Each row is a point. A path goes straight from each point to the next, and from the last back to the first. The post is the endless flat space through its rows: a point in 2 columns, a line in 3, a plane in 4, and so on, so that a path can go around it. How many times does the path go around the post? Going back the other way cancels.
In the rows, zero is written as 128.

Post (2 x 3):
[[136  96 150]
 [139 144 104]]
Path (19 x 3):
[[101 168 137]
 [119 112 111]
 [152  81  98]
 [152 128 112]
 [152 145 137]
 [134 124 155]
 [126 169 144]
 [166 151 174]
 [172 129 136]
 [152 169 166]
 [109 138 150]
 [107 118 103]
 [133  73 113]
 [167 120  99]
 [171 149 126]
 [173 102 138]
 [154  76 123]
 [109  86 107]
 [107 141 117]]
Times around: 1

Post (8 x 9):
[[109 112 144 138  91 155 172 151 154]
 [ 94 117 137 114 141 167  81 143 132]
 [ 94 123 116 119 127 109  99 142 141]
 [144 111 136  80  83  71 141 118  87]
 [122 123 128 166 126 160 141 127 144]
 [ 98 109 135 149 159 160 144 165 139]
 [105  77 177 129 153 122  84 108 165]
 [159  98 130  72  90  93 184  90 140]]
Path (17 x 9):
[[141  85 159 120 102 126 163 155 134]
 [153 122 136 120 136 183 113 150 135]
 [106  96 145  90  91 129 160 174 146]
 [137 142 118 121 125 132 112 165 117]
 [111 126 144  97 128 133 120 142 135]
 [102 105 180  85 135 164 107 173 158]
 [145 128 126 149  95 133 118 132 118]
 [102  90 144 106 128 158 106 155 127]
 [ 98  73 124  92 145 139 100 127 106]
 [114  75 113  85 171  96 118  93 118]
 [124 101 142 141 106 196 139 152 106]
 [126  88 158 113 113 165 147 175 162]
 [129  87 185 104 133 134 124 119 162]
 [114 161 129  99 109 130 134 121 130]
 [ 94 112 148 101  98 122 121 115 144]
 [107 103 151 101  88 158 122 116 137]
 [145  95 131 123  63 163  95  99 117]]
Times around: 1

Post (17 x 18):
[[139 161 150 105 117 141 160 128 128 117  86 120 166 101 118 147 129 117]
 [171 137  90 133 183 148 142 123  60  97  66 138  78 119 139 183 144 133]
 [146 188 166 158 152 109 123 145  97 111 107 123 119  91 120 153  63 149]
 [117 155 137 101 105 163 153 154 127 119 113  93 129 147 119  89 108 160]
 [154 134 170 155 145 134  75 113 104 133  77 134 124 106  97 108 168 141]
 [ 81 112 109 169 184 163 124 117 120 129 171 181 114 153 121  88  85 111]
 [155 161 168 115 137 110 109  90  78 119 134 152  88  98 119 150 108 110]
 [136 127 195 196 124 154 165 163 143  90 189 144  74  96 145 166  99 118]
 [126 131  91 127 100 145 127 153 171  94 125 179 121 102 113 108 144 134]
 [138 164 152  89 143  96 112 170 133 150 133 120 149 107 136 112 145 144]
 [154  89  63 133 131 137  95 137  92 128 116 108 128 176 138 108  97 163]
 [125 123 110 132 131 109 154 136 106  87  97 116 128 128 143 108 131 149]
 [141 165 134 124 184 104 152 142 144  79 151 124 127  87 132 174 125 180]
 [144 145 140 110  71 103 152 133  66 127 107 162 128 149  69 179 171 106]
 [175 169 136 124 141  83 147 113 159 140 128 161 104 140 122 151 122 122]
 [156 166 120 117 103 101 166 115 125 163 126 128 118 102  96 128 122 118]
 [121 118 177 155  98 166 118 145 113 129 108 144 130 106 150 108 136 187]]
Path (18 x 18):
[[114 160 141 132 145  97 159 126 162 110 124 124  76 121 127 116 113 121]
 [112 104 169  92 162 119 144  91  94 119 107 117 118  78 114 110 147 100]
 [191  89 138 134 123 147 139  97 142 120  90 115 105 113  93  65 197 156]
 [161 132 144 154 124 157 107 159 129  72 128 139 146 126 131 151 148 132]
 [141 124 124 159 144 127 142 137 135 126  94 156 167 143 142 105 131 166]
 [163 112 105 163 151 125 110 145 129 120 135 127 129 123 118 124 146 146]
 [161 156 125 148 103 110 150 162  94 134 158 116  88 107 167 129 123 156]
 [152 190 135 146 163 107 130 160 132 139 108 103 135 112 101 173 100 135]
 [ 68 106 114 167 165  98 116 141  62 109 139 124 142 155  94 107  83 120]
 [120 138  92 156 149 127 111 132 113  84 156 153 107 110 167 139 120 105]
 [163 162 131 137 153 149 115 143 142  88 102 111 135  99 155 127 164 108]
 [151 178 125 118 131 126 132 123 114 119 101 141 118  69 125 174 114 148]
 [108 121 151 142 143 159 124 131 113 118 154 163 103  82 143 181 105 124]
 [103 154 117 161 156 115 119 130 127 105 147 135 128 143 126 144 118 156]
 [186 185 143 139 120 109 154 136 112 130  97 137 105 132 154 148 115 138]
 [155 123 102 131 142 134 128 169 128  59 122 141 111 108 137 148 131 154]
 [137 102 177 173  96 125 146 139  85 120  68 136 155 125 113 153  74 152]
 [133 135 139 127 151  87 165 118 104  99 128  89 101  98 130 159 112 126]]
Times around: 0

Post (17 x 18):
[[114 123 137 138 109 118 117  98 111 142 120 170  97 158 152 153 145 155]
 [100 163 136 162 130 114 118 117 109 133 140 132 117 119 118 150 119 152]
 [124 154 149 101 100  66 117 107  72 136 161 153 156 106 107 116 152 118]
 [100 109 111 118 172 118 142 104  90 176 130 164 122 140 107 166  98 147]
 [158 127 161  73 102 157 190  77 134 170 146 146 129 147 125 135 106 151]
 [126 133 100 138 133 118 121  95 125 125  94  77 115 134 151 141 108 146]
 [173 134 134 132 126 146 134  99 149 136 126  80 108 143 123 140 128  92]
 [ 98 113 133  90 119  97 134 109 101 107 138 105 152 124 107 186 106 153]
 [146 136 122 104  74 108 127 165 145 103 114 122 110 147 171 114  85 119]
 [113 163 145 144 102 102 152 193 192 133  81  99 105 167 167 110 169  94]
 [161  99 123 127  99 138 102  80 157 113 108 122 117  95 155 109 124  92]
 [185 162 137  88 134 113 144  87 167 134 151 105 109 151 105 107 123 175]
 [116 146 138 154 123  99  78 114 113 160 110 140 125 109 135 149 121 119]
 [163 118 110  95  98 145 150 136 127 147 149 117 127 117 118 161 157 142]
 [141 105 137 149 126 127 113 129 122 133 133  80 146 113 104 124 129 135]
 [128 131 177 145 172 132 149 128 115 161 120 122 116 137 177 163 159 117]
 [105 133 104 123 140 149 119 145 128 150 146 138 143 155 150 153 137 138]]
Path (26 x 18):
[[ 97 129 187 185 120 136 111 139 115 156 113 134 101  89 105 183 178 129]
 [174 128 161  88 139 161 148  84 129 134 152 100 156 113 119 174 133  79]
 [162 137 125 108 117  88 124 151 106  94 168 100 169 149 165  77 175 129]
 [104 107 116 120 127 119 127 171 133 144 123 160 106 176 187 150 115 103]
 [143  74 118 174  91 167 101  89 157 154  70 110  82 160 174 116 170  97]
 [110 123 113 121 115 141 154 201 166 119  92 107 118 140 136 135 165  95]
 [147 146 179 128 126  97 120 119 149 102 118  89  97 105 142 135 114 147]
 [182 138 115 118 128 122 168 133 159 185 120  78  92 130 168 105 139 147]
 [138 148 112 168 113 141 133 127 139 180 168 109 103 139 131 140 143 150]
 [147 106 123 106 124 120 113 152 141 156 123  74 121 119  91 140 110  56]
 [107 130 185 162 124 155 142 127 155 146  87  95 122 127 131 112 163 174]
 [166  99 113 105  83 144 144  99 161 151  87 153 101 131 110 149 137 156]
 [147 108 152  84 112 168 139  88 150 136 127 143 142 150 151 154 109 145]
 [136 152 108  81 133 132 147  87  80 189 121 138  89 158 119 188 119 147]
 [105 171 137 143 114 106  89  93 131 144 140 161  73 100 139 143 124 137]
 [106 120 108 137 136 104 134 127 165 112 146 129 122 149 169 138 149 159]
 [125 108 132  87 103 125 153 155 129 145 147 150 110 181 179 121 117 125]
 [101 120 185  88 133  94 138 135 171 145 139  95 142 138 155 131 115 130]
 [148 131 145 144  96 104 115 140 118 134 154 114 115 115 105 178 120  60]
 [135 137 174 160  90 108 109 101 134 174 127 125 138 113  77 148 134 141]
 [171 100 172  95 118  80 171 137 141 183 133 117 127 106 158 131 181 107]
 [119 134 166 146  98  90 151 122 127 131 130 160 129 158  95  99 137 159]
 [212 123 102  89 140 170 131  91 170 151  63 123  81 130 157 136 115 148]
 [ 67 144 176 165 112 158 145 140 128 144 130  93 137 166 141 124 131 140]
 [ 89 139 130 147 101 163 162 104 134 164 129  96 115 138 176 150 167 156]
 [108 160 134 121  76 128 118 113 148 132 129  98 110 110 142 127 125 154]]
Times around: 0

Post (17 x 18):
[[169 131  92 132 133 131 140 124 120 179  91 107 123 139 109 149 114 144]
 [116 169 132  95 129 151 135 117 117  92 112 144  72 123 127 114 113 107]
 [ 89 135  89 173  99 128 138 109 124 163 115 154  66 107 156 153 150 138]
 [ 99  96 133 149 145 147 113 135 143  88 116 132 146 157 119 136 157 129]
 [149  91 155 125  81 103 163 166 154 159 149 111 116 148  98 113 138 183]
 [ 92  95 127 113 100 118 175 125 101 131 109  97  81 146  96 115 100 126]
 [125 158 114 120 143 124 135 178 125 124 123  81 178 151 100 119 136 127]
 [139 131 121 167 168 130  74 148 148 144 153 115 105 118 127  45 184 162]
 [ 96 141 108  73 129 155  95 124  97 117 109 117 137 149 101 130 136  82]
 [168 130 111 141 101 115 121 112 140 115 104  98 156 135 137 136 100 120]
 [125 122  91  92 139 102 156 156 141 144 141 114 168 137 135 161  88 104]
 [132 140 102 134 161  80 106 160 174 102 132  84 134 124  93 127 121 107]
 [182 161  80  78 140 152  82 107  67 121 121 142 126 124  73 116  88 128]
 [ 78 145 109 144 132 134  98 109 126 111 133 127  87 190 120 147 143  85]
 [109 126 134 118 122 106 131 188 140 125 126 110 110 137 137 128 112  87]
 [163 114 170 148 155 158 120 110 107 103 131 119 159 135 145 123 174 144]
 [138 112 126 133 128  97 159 148 119 123 113 105 108 136 130  71 170 162]]
Path (5 x 18):
[[ 70 100 114 122 168 121 124 147 114  73 113 128 147  91  82 106 120 169]
 [114  96  76 155 108 154 134  99 107 109  96 135 142 131 127 146 139 194]
 [152 133 120 137  91 163 117 131 116 123 120 114 135 158 110 109 125 133]
 [184 114 152 145 167 148 102 107 125  71 113  70 144 115 108 106 194 109]
 [132  81  96 128 111  92 143  95 134 113 103 135 141 129 108 194 154 174]]
Times around: 0
